Each row of a before or after table is a point. One or more steps were done to the points. Then noise was added and the rows were shuffled. The steps act on columns, c1 being the first. Name the steps. A step turns or swaps two columns, mirrors them in a line or flattens them onto one, adds a multiple of one to another, or multiplies or shifts one. Angles are multiples of 10 degrees, from the lower column toward the higher: turns from -170 to 170, lines from 10 to 170 but not 90. Use the fewest steps. Two steps may share a column if one is a turn and the other turns, adds or multiplies; they go together, in the order done. Otherwise the lowest column goes first.
In the rows, zero is written as 128.

Before (12 x 2):
[[167  99]
 [162 126]
 [143  26]
 [158  98]
 [130  83]
 [ 56 127]
 [118 207]
 [101 120]
 [ 93 117]
 [135 185]
 [ 94  94]
 [105  63]]
After (12 x 2):
[[129 125]
 [ 62 134]
 [132 129]
 [ 39 124]
 [ 89 127]
 [102 126]
 [ 78 127]
 [134 132]
 [112 124]
 [ 72 130]
 [ 60 127]
 [112 122]]
Steps: shift c1 by -30; multiply c2 by 0

Before (14 x 4):
[[ 70 165 115 154]
 [ 77 182 146 119]
 [144 156 139 166]
 [ 95 197 152 164]
 [108 132 111 138]
 [155  96  17 100]
 [ 64 127 135  48]
 [113  99  81 103]
 [151 101  48 112]
 [151  71  35  64]
 [ 40 175 143  85]
 [126 112 157  88]
 [105 126 134  90]
 [ 47 123 147 131]]
After (14 x 4):
[[160 133 108  95]
 [115 197 127 103]
 [121  86 244 113]
 [125  96 211 116]
 [ 72 188 108 132]
 [111 146 138 168]
 [106 225 124 174]
 [ 87 175 152 204]
 [116 148 141 114]
 [ 97 121 180 137]
 [136 203 117 147]
 [162 194  96 101]
 [101  74 235 155]
 [115 118 113 175]]
Steps: turn c1 and c2 by -50 degrees; turn c3 and c4 by 160 degrees

Before (10 x 8):
[[148 102 198 181 157 146  79 173]
 [163 168 168 109  89 127 159 181]
 [106 105 138 170  97 125 198 138]
 [121 114 151 124 191 159 111 240]
 [110 164  56 183 128 160  96 168]
 [130 179 167 187 119 190 167 136]
 [ 96 147  27 157  98 195 129 116]
 [128  99 135 105 157 171 119 139]
 [ 95 187  79 185 122  59 183  87]
 [ 31 201 109 120  66 120 168 164]]
After (10 x 8):
[[161  94 167  59 126 185 142 114]
 [121 159 212 117 132  73 197 164]
 [112 131 182 146  94 149 139 239]
 [100 132 144  50 102 148 100 111]
 [103  11 122 104  58 162  91 110]
 [116  94  27 107  92 177 144 123]
 [184 120 184 119  75 164  92 123]
 [133  87  68 108  75 100 188 163]
 [146  71  69  53 140  68 129 110]
 [108 148 138 153 139 177 120 155]]
Steps: mirror c1 and c2 in the line at 20 degrees; turn c3 and c8 by -20 degrees; turn c5 and c8 by 50 degrees; turn c4 and c7 by 140 degrees; add -1 times c7 to c6

Before (9 x 9):
[[124 149 141 131 159 148 117 129 117]
 [148 140 130 162 130 117 136 120 123]
 [118 129 135 140 128 144 164 148 124]
 [127 118 157 156 110 137 124 134 140]
 [117 126 141 125 120 108 119 138 131]
 [181 122 124 118 107 136 113 124 135]
 [162 167 152 118 126 138 138 149 143]
 [103 149 118 103 106 163 136 133 107]
 [161 134 111 131  98 106 105 161 153]]
After (9 x 9):
[[138 136 123   2 125 140 110 140 120]
 [113  86 108 104 137 123 127 170  95]
 [ 93 128 126 159 113 139 109 117  91]
 [126 102 120  98 119 141 159 132 139]
 [134 121 130  87 165 141 129 170 139]
 [109 119 148  47 139 114 130 111 124]
 [137 138 117 111 117 112 119 149 129]
 [131  96 121 203 137 154 108 137 159]
 [122 130 143 154 105 106  97 195  86]]
Steps: turn c1 and c9 by -140 degrees; mirror c2 and c6 in the line at 100 degrees; turn c3 and c4 by -140 degrees; multiply c4 by 3; swap c5 and c7; multiply c8 by 2

Before (11 x 12):
[[124 178 100  93  97 210  79 155 233 143 120 174]
 [ 90 163 104 168  94  55 122 157  78 180 126  87]
 [138 101 167 119 106 207 124 195 181  51 122  67]
 [140 128 111 169  89 104 184 208 145 123 127 157]
 [146 144 209  95  60 168 122 182 164 119 103 112]
 [140 154 102 115  59  88 169 135 107 148 172  89]
 [180 113 179 114  51 210  70 137 172  13  90 136]
 [144 151 134 121 118  77 103 184 101 157 190 121]
 [146 121 131 169 131 132 178 154  80 190 149 117]
 [190  91 120 158 105  90 146 186 135 186 125  71]
 [ 84 103 116  63  44 208  48 174 179 158 145 165]]
After (11 x 12):
[[ 83 162  73 130 186  76 124  99  72 179 110  86]
 [136 152 138 128 177 109 109  41  99 160 146 126]
 [139 100 154 122  47 137 126  81 172  54  74  63]
 [178 113 130 129  33  81  70 144 172   9  88 127]
 [145 157  51 127 139  43 166  97 105 156 151  90]
 [145 129 126 127 126 132 178  97  80 189 130 118]
 [192 102 106 140 153 103 146  84 140 191  97  78]
 [ 91 106  54 135  27  73  53  86 183 158 107 171]
 [141 152 162 132  76  75 127  99 155 128  67 109]
 [142 128  88 128 143  76 185  81 139 131  69 156]
 [134 178  78 125  38 121  84 104 228 141 105 180]]
Steps: add 0.7 times c5 to c3; turn c5 and c6 by 70 degrees; multiply c4 by 0; mirror c8 and c11 in the line at 110 degrees

Before (12 x 14):
[[141 140 118 146 142 127 102 153 116 118 173 156 109 124]
 [139 157 100 113 156 100 128 133 103 138 136 174 142 115]
 [112 136 132 110  92  94 118 115 124 117 133 141 138  95]
 [162 138 146 163 156 154 115 140 114 187  96 105  90 116]
 [164 136  93 168 126 139  88 163 139 173 116 131 124 181]
 [149 127  85 174 182 129 113 122 127 143 129 109 104 165]
 [ 96 156 112  95 139 128 118 147 141 135 153 145 128 138]
 [144 132 118 127 125 133 154 145 136 134 173 129 164 127]
 [152 168 124 206 129 192 126 127 104 163  81 109 101 143]
 [107 118 134  90 112 105 133 182 121  84  78 163 131 110]
 [ 86 118 117 102  91 103 169 148  96 135 134 165 109  76]
 [160 137 109 140 128 174 110 134  64 157  89  93  91 124]]
After (12 x 14):
[[ 89 129 145 153 160 156 114 168  98  64  98 111 146 125]
 [ 88 125  96 135 130 138  87 122 164  57 112 133 162 167]
 [142 141 130 127  90  97 124 120 107 155 130 144 107  97]
 [ 92 123 109 143 126 173 112 160   6 102  92  93 144 171]
 [103 156 100 147 150  97 131 114  76 141 133 174 136 136]
 [113 134 118 108 144 127  96 141 105 115 173 155 158 134]
 [115 128 118 134 123 131 152  92 141 127 179 134 136 128]
 [146 167 119 153 139 128 117 121 154 159 151 145 150 130]
 [176 134 111 153  94 106 166 149  47 150 137 168 153 100]
 [ 86 155 122 109 125 195 130 150  92  19  82 109 133 154]
 [104 116  86 113 180 133 114 154 139  71 130 113 131 168]
 [149 122 134 109 113 107 131 116 115 194  76 160 177 111]]
Steps: mirror c1 and c2 in the line at 100 degrees; multiply c4 by 1.3; turn c4 and c10 by -120 degrees; turn c8 and c13 by 100 degrees; multiply c9 by 2; turn c9 and c14 by -20 degrees

Before (14 x 20):
[[102 140  93 168 145  91 189  79 156 131 113 110 166 118 105 103 191 148
  146 147]
 [130 191 132 169 184 130 100 175 155 117 116 155  95 116  99 183 152 167
  117 127]
 [175 146 171 156 172 106 111 178 148 140 131 111 100 126  73 143 168 115
  157 132]
 [160 175 156 183 114  90 122 203 129 120 120 147 128 157  97 161 186 167
  129 125]
 [140 118 143  91 135 132 154 154 111  38  97 127 185 177 184  82  89  66
  152 135]
 [164 176 126  94 120 156 130 124 106  89 156 115 180 160 173  61 164  55
  125 129]
 [141 142  96 105 134  95  94 162 144  61 132 140 170 153 162  88 142  74
  184 102]
 [144 155 162 176 163 108 116 178 154 191 115 192 135 103 110 152 169 157
  160 137]
 [174 169 162 104 126 102 128 136 161  92 162  96 158 167 213 118 129  77
  142 116]
 [135 146 157  85  73 144 103 115 140  93 107  90 157 143 168  98 153  91
  147 109]
 [146 153 160 119 128  80 106 114 117  79 107 134 148 138 172 109 165  50
  115 136]
 [119 170 116 153 109  96 167  85 132 108 144 144 180  94  75 141 138 123
  170 160]
 [101 104 108 189 108 132 187  93 149  97 158 158 141 110 122 119 169  88
  170 132]
 [162 149 122 163 140 110  96 146 128 148 121 149  98 157 108 178 173 169
  161 187]]
After (14 x 20):
[[148 168 151 104 131 182  94 160 158 133 163 115 157 170 211 149 132  64
  141 112]
 [145 146  66 159 138 159 161 117 128 186 123 163  98 158 100  95 172 183
  157 148]
 [117 154 151 122 129 174  91 120 120 158 105 115 144 138 169 119 167  25
  111 107]
 [148 147 155  89  74 121  99 158 140 131 103  77 153 146 165 115 148  80
  146  93]
 [148 142 119 158 177 170 148 169 152 138 132 188  98 132  75 144 170 105
  157 122]
 [133 185  72 172 187 130 134 130 151 144 118 210  96 115 104 126 152 178
  122 108]
 [132 177  95 185 110 172 125 146 128 133 124 249 132 167  96 109 184 179
  127 117]
 [ 99 173 107 157 108 144  96  92 127 126 140  79 181  94  67 113 138 120
  171 176]
 [ 83 140 115 171 141 143 115 130 157  97 115  41 170 116 106  31 186 150
  146 181]
 [113 144 150 106 136 162  77 138 142 142 125 190 169 156 166  68 138  55
  191  71]
 [115 104 115 193 102 104  75  77 147 105 159 102 139 115 119  63 172  76
  164 164]
 [137 115 190  93 137 134  36 142 111 134  96 164 181 179 185 158  87  45
  152 125]
 [130 151 100 173 162 160 196 101 157 131 117 254 135 105 111 133 167 171
  162 132]
 [177 170 179 100 119 134  93 133 112 142 153 115 180 156 164  73 164  34
  126 124]]
Steps: mirror c1 and c6 in the line at 20 degrees; add -1 times c17 to c3; turn c3 and c16 by 70 degrees; turn c7 and c10 by -110 degrees; turn c10 and c20 by -50 degrees; turn c8 and c12 by 60 degrees; multiply c12 by 1.6; multiply c18 by 1.3

Before (12 x 24):
[[ 95 121 151 103 126 108 141 126 134 138 111 131 124 129 137 133 118  92
  129 132 122 101 122 115]
 [119 144 110 136 132 140 115 124 139 157 132 143 159 105 112 150  88 123
  116 159 137 113 121 144]
 [102 151 121 136 103 141 162 102  88 117 145 145 164 104 156 130 108 110
  125 169 109  93 142 121]
 [ 99 152 136 121 131 106 128 112 119 125 125 148 135 113 147 145 127 123
  119 136 146 138 141 138]
 [137 115 147 133 117 114 144 149 120 142 140 111 156 106 127 116 132 113
  106 120 139 138  96 135]
 [ 98 132 125 147 102 162 113 108 139 112 146 130 117 107 108 132 116 135
  131 114 152 128 132 159]
 [ 91 108 110 137 105 129 147 154 138 148 141 137 140 131 139 147 120 118
   99 138 154 143 145 127]
 [146 138 161 100 141 145 112 121 135 168 135 127 118 124 151 108 127 136
  120 144 153  86 129 136]
 [131 116 129 136 100 148 131 136 123 133 152 158 131  95 112 132 100 148
  113 144 143 136 145 132]
 [ 94 114 150 121 139 133 114 122 142 126 136 153 126 120 133 118 126 112
  136 127 109 140 127 134]
 [ 90 143 118 143 133 151 128  99 142 155 104 120 134 100 143 114  91 111
  122 119 155 130 106 113]
 [141 128 135 123 107 153 126 139 120 168 143 133 133 126 119 139 111 143
   92 113 136 111 104 110]]
After (12 x 24):
[[ 90 143 118 143 134 144 128 106 143 156 104 120 134 101 144 115  16 111
  109 116 153 130 159 113]
 [ 95 114 151 122 140 124  92 128 142 126 137 154 126 121 133 118 122 112
  119 131 109 139 133 134]
 [ 99 153 135 121 131 127 127 123 119 124 126 148 134 114 147 145 126 123
  121 110 147 138 102 138]
 [ 91 108 110 137 106  97 175 132 138 149 142 137 141 131 138 146 104 118
  167 118 154 143 120 126]
 [131 116 129 136 100  79 136 137 123 132 151 158 130  94 112 132  43 148
  144 113 143 135 137 132]
 [ 97 132 125 148 102  87  90 109 140 113 146 129 117 107 109 132  91 134
  111 128 152 128 156 159]
 [ 95 121 152 103 126 158 161 131 134 138 111 131 123 129 138 133  98  92
  127 125 121 101 114 115]
 [119 144 110 136 132 128  95 144 139 157 133 143 159 105 112 150   7 124
  133 100 137 112 142 144]
 [146 138 161 100 141 111  88 132 135 168 136 126 118 123 151 107 124 136
  129 110 153  86 144 136]
 [102 150 121 136 103  91 212 147  87 117 145 145 165 105 156 129  68 110
  111  87 109  93 131 121]
 [142 127 135 124 107 144 122 102 119 168 144 133 134 127 118 139  76 143
  160 122 136 111 162 109]
 [138 115 147 132 117 197 168 119 120 142 140 112 156 106 127 115 140 112
  158 131 140 138 132 135]]
Steps: turn c6 and c23 by 120 degrees; multiply c6 by 2; multiply c7 by 2.5; turn c8 and c19 by 130 degrees; turn c8 and c20 by -130 degrees; multiply c17 by 3
